Each row is a point. Each copy is the shape, with its points in the same order, stretched, turned, moved and blurred by noise. Some copies are also mirrored. Which?
(in the rows, 128 means zero)

Shape (8 x 3):
[[109 136 129]
 [112 134 118]
 [174 131 117]
 [115 135 125]
 [110 135 114]
 [132 136 125]
 [127  48 143]
 [102 114 161]]
Copy 1 (8 x 3):
[[129 115 157]
 [146 114 150]
 [154 158  85]
 [142 120 149]
 [149 116 153]
 [139 134 129]
 [ 88  42  68]
 [ 88  98 143]]
Copy 1 is: mirrored
Copy 2 (8 x 3):
[[126 126 137]
 [128 115 125]
 [138 152  74]
 [129 124 127]
 [132 109 126]
 [133 137 117]
 [ 40  85 109]
 [ 96 133 164]]
Copy 2 is: mirrored
Copy 3 (8 x 3):
[[140 140 126]
 [129 133 118]
 [ 96 120 158]
 [127 139 125]
 [120 138 119]
 [121 132 137]
 [160  52 128]
 [177 115 129]]
Copy 3 is: mirrored
Copy 4 (8 x 3):
[[133 136 143]
 [136 135 133]
 [ 94 121 104]
 [128 137 133]
 [138 131 126]
 [120 137 127]
 [143  32 196]
 [139 129 189]]
Copy 4 is: mirrored

Shape (7 x 4):
[[134 121 170 101]
 [104 110 137 122]
 [140  87 132 100]
 [ 97 123 136 189]
 [ 84 117  97  97]
 [131  95 144 151]
 [123 152 126 113]]
Copy 1 (7 x 4):
[[119 144 158 114]
 [129 163 135 143]
 [ 86 160 134 133]
 [165 150 139 209]
 [125 171  98 115]
 [119 154 146 182]
 [136 116 119 112]]
Copy 1 is: only turned
Copy 2 (7 x 4):
[[ 88  99 134 162]
 [116 120  94 118]
 [131  90 100 148]
 [120 190  88 117]
 [153 100  83  68]
 [120 142  96 156]
 [131 118 140 121]]
Copy 2 is: only turned
Copy 3 (7 x 4):
[[113 138 172 126]
 [ 99 117 141 117]
 [ 97 120 152 155]
 [ 73 150 110  98]
 [124  76 126 117]
 [ 73 149 138 136]
 [135 130 138 118]]
Copy 3 is: only turned

Shape (12 x 6):
[[111 142  60 110 114 147]
 [108 136 123 147 166 125]
 [142 130 142 134 106 127]
 [120 145  95 129 104 182]
 [ 84 131 125 115 237 144]
 [154  92 135 141 119 121]
 [108 156 148 133 101 144]
 [119  74 156 125 114 118]
 [147 117 126 105 106 121]
 [ 93 151 157  98 138 185]
 [134 159 148 145 124 140]
 [130 169 139  91 116 120]]
Copy 1 (12 x 6):
[[150 130  97  91  69 164]
 [ 98 109  94 139 121 122]
 [118 140 134 128 132 121]
 [129 140 117  98  87 180]
 [102  86  42 159 153 131]
 [112 127 130 109 161  98]
 [104 159 119 134 101 144]
 [ 96 157 107  97 169  83]
 [144 140 125 119 142 116]
 [113 157  87 142 131 170]
 [109 131 130 152 120 142]
 [151 143 117 162 116 139]]
Copy 1 is: only turned
Copy 2 (12 x 6):
[[137 121  98 146  52 116]
 [105 112  93 130 132 120]
 [139 117 123 143 133 145]
 [121 118 122 166  78 124]
 [ 55 159  85 110 128  72]
 [124  89 131 112 141 142]
 [124 133 112 172 121 156]
 [104 101 129 109 150 183]
 [148 126 125 121 111 146]
 [102 176 122 171 118 137]
 [129 131 112 166 132 127]
 [165 167 111 157 110 141]]
Copy 2 is: mirrored
Copy 3 (12 x 6):
[[117 158  60 147 125 112]
 [152 116 122 114 139  92]
 [123 152 146 132 117 135]
 [111 129  88 158 137 131]
 [124  68 107  48 164  63]
 [137 136 142 112  95 156]
 [111 126 134 159 128 101]
 [117 111 142 106  62 140]
 [ 97 165 127 122 104 143]
 [ 69  75 126 118 146 100]
 [125 136 148 141 152 115]
 [ 80 167 137 124 143  96]]
Copy 3 is: only turned

Shape (14 x 8):
[[161 150 144 112 144 113 139 105]
 [153 119 123 126 139 141  86 114]
 [139 145 123 103 140 137 118 102]
 [ 98 110 120 137  85 116  84 167]
 [ 99 110 136 137  72 127 102 137]
 [147 155 157 126 150 129  73 106]
 [125 110 101 143  95 119 128 146]
 [126 152 128 144 139 150 107  86]
 [ 97  85 114 155  79  98 100 133]
 [130 167 136 111 124 150 137 114]
 [102  86 184  91 153 124 117 139]
 [143 160 127 115 131 102 120 104]
 [117 108 178 134 168  88 146 169]
 [139 120 134 152  66 123 115 137]]
Copy 1 (14 x 8):
[[122 132 134 136 168 117  88 146]
 [125 164 143 156 106 147 125 148]
 [127 128 144 156 147 140 120 138]
 [117 136  81 115  92 162 147 139]
 [143 135 101 107 104 153 168 133]
 [150 165 146 143 122 164  99 159]
 [101 125  97 121 108 117 144 149]
 [144 130 164 147 110 139 125 162]
 [134 137  68 112  88 119 153 137]
 [126 109 156 140 148 158 121 146]
 [151 159 138 102 153 148 117  77]
 [132 120 104 142 148 127  92 158]
 [119 143 105  66 147 112  66 106]
 [126 137 107 103 113 140 167 170]]
Copy 1 is: mirrored
Copy 2 (14 x 8):
[[122 196 132 122 132 105  98 157]
 [159 157 135  95 154 136 145 130]
 [116 181 137 124 149 137 126 134]
 [178  78 131 151 146 153 121 121]
 [162  98 129 150 138 151  96  93]
 [154 175 166  95 198 112 113 135]
 [152 105 115 153  96 134 132 123]
 [119 160 151 124 167 116 125  99]
 [186  85  93 175 131 127 118  93]
 [ 96 164 162 126 135 138 103 131]
 [129 133  64  92 182 144  67 152]
 [135 182 146 154 147 109 114 145]
 [136 115  76 110 138  82  69 187]
 [172 114 146 139  99 129  96 106]]
Copy 2 is: only turned
Copy 3 (14 x 8):
[[ 96 137 140 111 117 138 137 170]
 [124 135  89 108 128 138 158 124]
 [101 109 117 113 143 126 141 151]
 [145 111  81 119 133 163  80  55]
 [124 120 111 122 122 125  84  59]
 [ 80 130  75 127 110 172 154 129]
 [161 107 126 112 117 123  94  93]
 [ 91 111 109 133 110 110 155 136]
 [162 146 100 125 119 114  66  63]
 [ 80  90 140 120 135 130 137 147]
 [114 181 124 159 177 177 129  96]
 [ 91 111 113 105 117 131 113 160]
 [147 177 148 170 124 221 102 117]
 [127 124 124  95  87 129 100  75]]
Copy 3 is: only turned

Shape (14 x 9):
[[101 173 148 162 123 154 128 114 134]
 [126 148  64 115  46 104 129 124 120]
 [121 138  82 106 115 117 140 132 164]
 [131 114 123  97 121  97 126  87 145]
 [110 110 138 105 166  92 126 134 141]
 [117 145 128 160 110 148 147 118 120]
 [156 100 144  81 162 110 133 129 133]
 [135 122 117 157 125 157 113 111 145]
 [121 104 121  84 157 119 109 125 126]
 [105 148 166 150 124 180 106 128 128]
 [102 139 136 175 102 179 157 131 127]
 [110 138 129 166 140 114 113 135 115]
 [ 95  89 146 112 130 108 114 121 148]
 [114  93 122  78 177 126 126  94 122]]
Copy 1 (14 x 9):
[[157 128 159 136 169 125 161  95 141]
 [ 90 125 149 127 146  35 150 169 154]
 [122  84 118 147 138  84 142 136 102]
 [131  82 108 107 137 103 115 149 133]
 [110  90 102 138 146 174 116 128 112]
 [144 147 165 133 148 107 138 115 130]
 [121  94 100 104 106 160 112 150  90]
 [157 130 136 145 111  99 132  90 122]
 [ 99  99  95 105 128 141 115 115 101]
 [142 133 165 123 130 139 157  79 137]
 [144 144 193 142 146 105 142  90 112]
 [132 147 127 154 152 154 129 101 153]
 [105  75 130 134 141 146 111 105 129]
 [110 102  83  91 146 138  94 111  83]]
Copy 1 is: only turned
Copy 2 (14 x 9):
[[113 153 114 105 151 142 172 141 177]
 [ 37 211 197  85  77 181 163 135 119]
 [ 62 168 147 101  92 102 149 117 123]
 [107 144 161 155 116 148 126  96 139]
 [115 102 130 151 129 110  96 135 120]
 [117 164 122 103 115 161 166 138 127]
 [142  91 160 137 126 104 106 110 104]
 [136 183 144 132 105 130 149 132 132]
 [125 124 149 132 103  97  84 125 128]
 [141 140 130 108 136 129 165 160 178]
 [121 155 107  87 100 166 187 159 129]
 [117 157 129 130 148 134 119 167 118]
 [120 113 134 162 108 132 125 148 143]
 [145 111 124 144 105 102  62  92 138]]
Copy 2 is: only turned
Copy 3 (14 x 9):
[[114 125 111 161 110 139 147 147  75]
 [ 93  59  93  84  94  89 155 129 127]
 [107 121  95 137 103  95 129 131 149]
 [ 97  84 138 143 123 116 143 113 179]
 [111 142 123 143 182 131 105 128 164]
 [132 135 112 130 113 127 165 133 103]
 [127 150 153 130 156 119 120 149 206]
 [137 104 125 161 112 111 147 112 108]
 [ 99 120 142 148 179  94 117 142 169]
 [142 117 122 180 143 129 129 170  75]
 [161 141  92 150 136 130 180 150  75]
 [107 119 123 118 154 138 123 115  95]
 [128  93 119 166 196 123 126 128 148]
 [ 98 135 154 165 179  91 145 138 191]]
Copy 3 is: mirrored
Copy 4 (14 x 9):
[[133 157 164 164 104  76 157 128 124]
 [ 54 150 109 137 156 159 179  59 143]
 [102 129 131 130 126 164 137 130 165]
 [103 120 132 137 118 139  81  94 148]
 [138 100 107 138 133 125  72 148 142]
 [117 144 141 154 100 103 161 119 108]
 [131  70 138 104 124 145  58 137 126]
 [132 165 165 138 103 124 134 129 110]
 [106  99 145 135 153 150  71 149 125]
 [120 152 183 143 105  67 151 152 111]
 [108 158 141 155  69  91 178 146 115]
 [148 144 114 165 136  90 127 129 106]
 [103 140 111 133 113 116  76 141 150]
 [111  93 151 153 137 164  53 148 121]]
Copy 4 is: only turned

Shape (14 x 11):
[[106 138  80 101 139  85  96 152 100 123 107]
 [155 115 112 102 178 125 144 169 138 101 124]
 [129  94 141 107 146 113 127 139 121  92 137]
 [107 140 118 101  97 124 131 163  94 116 109]
 [128 136 173 155 135 171 145 104 183 154 141]
 [131  83 123  85 165 123 108 185 101 115 124]
 [184 146 160 159  95 144 115 115 149 148 144]
 [125  90  97 109 130 118 113 183 142  82 120]
 [159 107 148 136 118 122 156 146 160 160 127]
 [107 144 127 165 126 114 109 169  96 127 104]
 [150 110 135 156 120 170 146 125 156 159 180]
 [150  75 136 149 129 144 148 111 147 137 132]
 [148 136 118 138  99 155 102 135 116 144  86]
 [119 142 137 127 108 119  86 154 137 152 111]]
Copy 1 (14 x 11):
[[102  88 140 146 148 179 117 139 101 122 141]
 [101 117  88 142 135 163  97  90 122 108 127]
 [115 112 115 156 141 148 129  99 141 124 161]
 [124 119 137 110 124 170 121 146 129 117 144]
 [142 165 131 109 139  89  95 115 155 149  81]
 [120  85 106 178 154 190 121 101 163 110 144]
 [122 153 128 115 103 132  88 123 158 187 107]
 [ 79 119 130 158 146 188 130 100 138 100 146]
 [123 136 135 133 108 120  73 115 148 127 111]
 [122 141 127 131 160 174  88 146 127 133 140]
 [155 162 149 152 109 138 106 100 157 148  89]
 [128 150 125 172 113 120 112 118 149 133 122]
 [110 128 120 130 117 156 110 172 145 148 102]
 [111 115 149 123 151 159  95 135 155 145 111]]
Copy 1 is: mirrored
Copy 2 (14 x 11):
[[103 109 136 189 110 113 132 140  73 107 167]
 [131  88 123 118 139 118 123 131  94  93  75]
 [134 145 128 148 138 154 121 130 110 111 110]
 [151 119 107 175 119 111 125 150 114 135 145]
 [119 131 157  82 185 123 164 130 172 152 128]
 [111 125 118 191 140 120 100 135  90  99  78]
 [132 123 153 125 156 125 171 140 202  99 131]
 [111  99 124 165  86 118 103 106 116 115  99]
 [109 112 119 112 144 128 118 153 168 108 121]
 [142 107 171 205 133  97  98 145 106 126 147]
 [123 161 139  78 161 101 143 132 180 127 111]
 [113 145 122 106 162 134 118 103 154 114 135]
 [126  95 133 183 152  92 144 108 157 114 155]
 [ 98 109 163 191 127 109 139 152 160 132 152]]
Copy 2 is: mirrored
Copy 3 (14 x 11):
[[146 110 202 132  85 127 136 137  98  80 125]
 [116 137 129 169  86 120 166 138 128  48 153]
 [109 144 138 142 106 113 175 122 141  91 138]
 [116 132 154 106 135 133 113 122 101 101 113]
 [109 169  66 138 189 152  75 115 187 160 184]
 [129 146 158 153  96 161 202 143 132  53  97]
 [140  99  54 103 135 157  65 152 182 139 160]
 [133 118 125 179  99 112 163 128  97  85 129]
 [ 82 112  86 161 141 156 113 124 167 123 159]
 [145 143 164  96  96 169 118 120  95 142 162]
 [127 168  55 152 132 159  77 144 178 149 132]
 [104 149  85 165 127 140 123  83 177 132 132]
 [158 120 103 108 141 171  84 113 136 111 115]
 [140  99 128 124 157 166 101 150 143 127 140]]
Copy 3 is: only turned

Shape (16 x 12):
[[119 149 145 123 173 116 114 144  71 106 134  82]
 [139 123 105 134  90  88 124 146 145 132 149 132]
 [ 91 116 109 143 121 120 112 122 116 128 116 126]
 [117 123 130  98 155 157 166 164 133 106  95 106]
 [150 127  91 178  70 135 111 142 149 112 134 141]
 [ 94 169 105 137 134 111 114 138 101 116 163 122]
 [142 109  82 104  94 168 150 106 161  71  98 155]
 [ 95 152 165 110 145 145 114 149 130 106 132  75]
 [ 97 137 156 103 140  98 101 150 109 117 156 137]
 [162 152  98 158 112 117  80 119 127 151 147 141]
 [114 153 155 146 129 113 125 145  99 107 131 138]
 [134 135 105 162 122 124 126 131 167 133 146 162]
 [102 160 158  99 143 133 161 134  98 126 137  90]
 [158  95 111 164 111 152 135 123 145 123 172 127]
 [133 126 128 146  89 132 116 124 131 145 136 145]
 [121 132 134 124 139 125 151 104 145  82  99  99]]
Copy 1 (16 x 12):
[[133 199 111  90 112 197 111 194 127 151 127 129]
 [134 137 137 150 126 128 143  93 151 169 148 155]
 [116 151 115 152 150 132 140 151 137 150 161 127]
 [174 157 156  94 117 114 136 164  96 152  94 117]
 [144 142 124 126 116  99 197  89 174 119 190 123]
 [141 172 135 163  98 179 122 183 155 144 168 136]
 [135 114 194 154 142 123 211 112  98  93 153  68]
 [150 211 106 123  96 150 101 167  97 131 100 125]
 [114 148 114 160 124 182 112 157 127 159  94 153]
 [107 122  90 137  90 153 133 102 174 118 182 132]
 [119 164 127 134 114 158 139 180 146 131 126 164]
 [166  93 129 149 113 112 140 103 156 117 170 148]
 [131 188 162 135 113 153  76 197 128 150  88 129]
 [172 121 119 123 162 115 139  82 178 101 149  86]
 [107 129 124 155 134 115 139 111 168 124 131 130]
 [141 174 162 120 130 134 135 157  73 105 152 129]]
Copy 1 is: only turned
Copy 2 (16 x 12):
[[135 163 158 155  59 127 150 155 157 115  82 131]
 [112 158 103 135 136 106 143  94  76 123 137 178]
 [119 142  99 145 102 113 118 123 101 106 115 112]
 [ 87 121 136 125  66 112  81 111 211 113 150 138]
 [109 111  89 165 153  99 140 107  88 134 139 169]
 [132 152 139 188  84 130 168 119 110 128 118 112]
 [ 76  26 123  90  95 136 100  77 119 101 181 148]
 [134 141 172 168  61 115  91 149 157 143 110 123]
 [138 173 178 149  99 133 112 118  99  85 133 128]
 [147 149 103 135 175 138 174 149  62 152 134 135]
 [114 147 175 163 129 110 141 109 130  95 101 118]
 [147 130  96 134 169 110 138  90 127 134 174 132]
 [ 95 161 175 150  74 139 132 109 174 144  93 122]
 [138 110  85 134 147 146 128  83 143 143 123 182]
 [104 142 120 138 173 128 121 104  92 133 122 137]
 [112  86 140 100  74  94 119 113 151 123 122 131]]
Copy 2 is: mirrored
Copy 3 (16 x 12):
[[150  82  93 133  79  91 149 160 157 110 138 152]
 [ 92 161 143 179 118 129 143  95  94 103 129 105]
 [137 127 139 138 145 153 168 127 141  79 126 118]
 [157 119 145  88  99 108 113 177  95 116 125  79]
 [ 87 127 184 177 139 170 127  81  91 113 100 118]
 [155 102 130 164 133  96 165 102 131 103 142 154]
 [103 148 178  76 159 158 132 106  52 120 126 121]
 [146  92 111 132  88 121 132 156 143 141 174 108]
 [110 128  79 146 135  98 143 121 166 119 168 110]
 [119 123 137 201 156 145 154 114 115 133 115 165]
 [120 101 124 136 129 103 104 128 163 106 147 128]
 [131 146 153 185 159 145 108 109 107 111 119 122]
 [160 121 143 123  89  72 137 145 150 127 160 126]
 [130 157 154 159 112 159 111  78  97 136  95 131]
 [105 150 155 162 154 147 133 106 136 124 122 119]
 [136 118 139 101  91 142 108 153 105  95 165 143]]
Copy 3 is: mirrored
Copy 4 (16 x 12):
[[102 106 134  68 123 100 110  78 117 154  93 107]
 [101 167 123 147 150 109 139 104 106 107 151 143]
 [129 140 127 143 118  88 134 122 165 134 103 133]
 [115 125 134  76 103 127 114 167 171 111 106 129]
 [106 160 119 175 156 108 143 153 119 138 130 168]
 [ 88 109 120 113 116  71 147 107 103 146  98 124]
 [146 102 175 152 135 128 146 214 160  89 121 163]
 [128 131 126  70 102  97 104 120 108 127  86 140]
 [113 128 121 122 121  92 103  97  87 126 118  91]
 [112 142 156 170 132 133 139  95  89 162 150 129]
 [116 130 111 109 149  93 121 122 108 146 113 103]
 [128 135 109 178 127 137 150 146 106 137 135 136]
 [116 105 134  58 103  93 130 126 136 130 115 132]
 [125 103 105 161 141 130 114 155 121 154 136 179]
 [133 148 134 158 135 102 127 136 125 147 145 141]
 [169 126 133  95 134 129 147 139 144 100  94 141]]
Copy 4 is: only turned

Shape (15 x 12):
[[153 106 159 133 146 104 106 145 150 117 160 107]
 [103 124  83  82 132 127 170 113 120 153 144 121]
 [155 155 102 103  68 110 145 115 132 134  92 148]
 [ 84 126 118 129 114 163 128  88 181 112 115 116]
 [150 162 157 126 151 168 113 100 162 107 127 135]
 [109 138 112 100 119 114 122 104 107 142 102 104]
 [152  98 164 107  99 118 127 157  96  95 135 118]
 [151 144 125 107 156 154 151 159 113 142  78 152]
 [ 87  97 100 143 109 170  94  86 140 109 118 175]
 [142 147 128  87 128 149 160 125 157 118 122 140]
 [109 122 154 153 138  94 149 100 111 135 107 171]
 [151 152 100 134  78 123 143 159 106 100 126 127]
 [108 115 109  80  91 123 155 160 122 103 138 117]
 [ 93 147 165 121 140 133 134 152 144 166 166 106]
 [128 174 161 124 138 143  89 156 153  94 121 136]]
Copy 1 (15 x 12):
[[123 116 143  75 103 131 126 110 102  98  88 152]
 [152 101 161 151 168 107 110 183 151 123 125  96]
 [154 111 172 151 148 130 179 129 159 183 175 147]
 [ 98 116 150 126 135 120 124 115 121 164 117  71]
 [121 162 125 112 160 125 119  78 117 126 102 137]
 [110 102 185 141 156 127 103 128 146 142 130 131]
 [105  79 141 101 121 120 153 132 129 106 167 160]
 [162 142 108 155 146  92 112 140 162 135 143 170]
 [ 71  95 138 149 124 122 143 105 181 143 111  63]
 [162 138 135 128 158  97 142 138 133 133 146 124]
 [131 114 161 153 103 179  89 116 158 119 138 111]
 [120 104 125 163 130 138 185 137 123 158 151 177]
 [119  88 156 135 129  92 166 179 126 126 170 120]
 [105 157 157  82 132 150  95 174 103 117 107 132]
 [ 90 173 141 114 114 115 144  93 101 122 113 164]]
Copy 1 is: mirrored
Copy 2 (15 x 12):
[[111 126 146 131 161 123 107 135  94 167 114 160]
 [149 109 128 131  98 116 155 131 139 126  77  66]
 [132 128 109 153  27  95 151 109 156 154 141 103]
 [108 123 173 144 111  67 116  83 174 136  92 132]
 [125 118 133 150 138  80 150  88 149 135 118 185]
 [106 141 136 111 110 128 147 111 172 161 113  94]
 [ 98 110 114 127 149 137 104  96  91 162 153 103]
 [139 107 114 135  95 151 135 139 184  95 137 161]
 [ 84 140 207  87 103  72 135  69 122 120 132 124]
 [137  97 101 163  97  84 136 104 153 131  97 134]
 [179  90 178  67 116 155 134  97 139 154 121 153]
 [128 165 103 145  75 132 104 101 125 133 146  97]
 [118 117 108 130  96 117 101  96 122 142 102  68]
 [161 120 126 120 176  95 123 161 170 143 117 121]
 [107 156 106 105 150  99 117  90 161 137 134 183]]
Copy 2 is: only turned
Copy 3 (15 x 12):
[[ 93 122 121 141 134 116 110  93  89 108 139 116]
 [159 103 145  83 184 137 168 156 143 150 137 145]
 [124 137 147 128 177 136 144 159 145 152  66 125]
 [131 102 106 104 128 142 112 151 176 171 137  99]
 [132 141  95 137 162 108 119 127 131 135 149  63]
 [114 116 119 103 168 150 147 158 137 115 118 149]
 [ 98 128 153 114 142 159 155 122  94  96 109  83]
 [133 114 161 124 173  98 135 187 113 103 125 102]
 [159 116 146 151 103 188 111 159 196 151 150  99]
 [133 126 133 104 184 105 148 150 132 159 129  77]
 [128 116 130 162  94 136 165 166 109 119 116 143]
 [139 157 154  93 150 153 109 140 103 135  84 103]
 [118 115 160  70 165 165 153 153 115 149 118 100]
 [136  90  96 116 180 131 131 150  75 132 136 116]
 [102 151 108 137 161 129  95 155  93 139 147  68]]
Copy 3 is: only turned

Shape (18 x 12):
[[162  91  88  78  82 142 159  63 112  91 177 158]
 [132 152 122 154 130 136  93 150 147  65 147 120]
 [ 99 150 106 105 172  91 133 152 106 135 140 126]
 [158 146 155 164 129 129 110 127  99 100 132 108]
 [103 115 134 102 154 108 144 145  94 120 124 132]
 [119  70  92 108  58 161 153  89 121 126 183 137]
 [ 94 169 116  79 139 107 153 130  80 122 147  92]
 [124 145  88  90 150 114 140 130  90 146 153 122]
 [131 170 104  94 115 104 124 161 128 138 129 112]
 [122 163 134 142 143 161 103 106 105 113 107 142]
 [145 122 115 141 153 158 141 124 133 121 150 104]
 [114 144 127 158 126 115 126 114 130 101 115 118]
 [120 147 105 188 127 112 121 120 130 105 154 134]
 [122 142 134 164 149 150 166 123 136  97 111 136]
 [136 132 112 102 140 106 151 143  88 146 118 129]
 [159  89 141  59  86 154 124  57 140 139 198 146]
 [133 145 124 145 135 108 112  85 132  94  98  97]
 [115 169 135 104 145  92 176 131  94 142 133 132]]
Copy 1 (18 x 12):
[[225 144 198  73 143 105 121  94 152 118 101 145]
 [153 167  95  79 104 107  87 125 154 136 145 169]
 [142 128 129 133  95 159 121 139 148 153 117 147]
 [132 178 102  90 124 123 109 140 145  95 131 122]
 [144 118 138 108 117 161 124 123 132 144 137 125]
 [193 134 172 118 186  88 115  71 160 126 116 122]
 [152 160 138 151 130 190 131 125 125 133 119 145]
 [168 137 142 145 107 143 137 131 137 128  99 138]
 [165 134 108 140 145 143 132 160 129 126 121 164]
 [120 142 100 106 109 132 145 110 150  72 140 150]
 [143 169 151 123 110  85 120 129 136 112 141 136]
 [113 151 128  94 136 127  99 127 150 114 131 158]
 [128 160 126 100 113 101  68 127 188 124 116 148]
 [122 143 156  99 109 109  79 130 145  97 167 151]
 [156 117 142 129 125 145 125 147 122 113 115 126]
 [212 167 164  95 181 115 205 101 174 122 118 121]
 [105 168 135  81 136 123 129 136 130 103 115 172]
 [149 136 154 135 128 181 117 157 148 116 129 131]]
Copy 1 is: mirrored
Copy 2 (18 x 12):
[[156  59 129  85  59 113 138  84 192  68 115 108]
 [124 143 126 141 126 126 140 122 139 123  78 137]
 [109 110 126 171 104 158 164 186 113 170 135 116]
 [117 137 137 111 122  97 116 128 113 107 108 121]
 [124 102 145 157 113 119 123 164 142 146 144 116]
 [169  39  96 101  98 109 141  71 176 113 129 124]
 [106  95 125 183  67 119 169 176 101 159 139 129]
 [118  71 118 154  88 147 165 164 115 146 125 113]
 [ 92 114 122 185 105 125 195 149 113 128 124 110]
 [133  98 182 130 140 139 126 111 110 146 103 129]
 [103 105 104 122 107 141 110 127 128 102 124 139]
 [111 142 144 123 122 132 148 131 130 130 125 139]
 [116 135 110 101 123 158 163 136 125 159 102 128]
 [ 76 134 141 125 116 143 114 128 142 135 129 141]
 [101  90 136 147 109 119 150 162 126 129 139 105]
 [181  72 123 110  71 118 114  55 158  57 163  90]
 [118 155 162 109 113 129 144 129 125  84 128 150]
 [ 73 123 134 165  77 136 164 175 110 161 163  99]]
Copy 2 is: mirrored
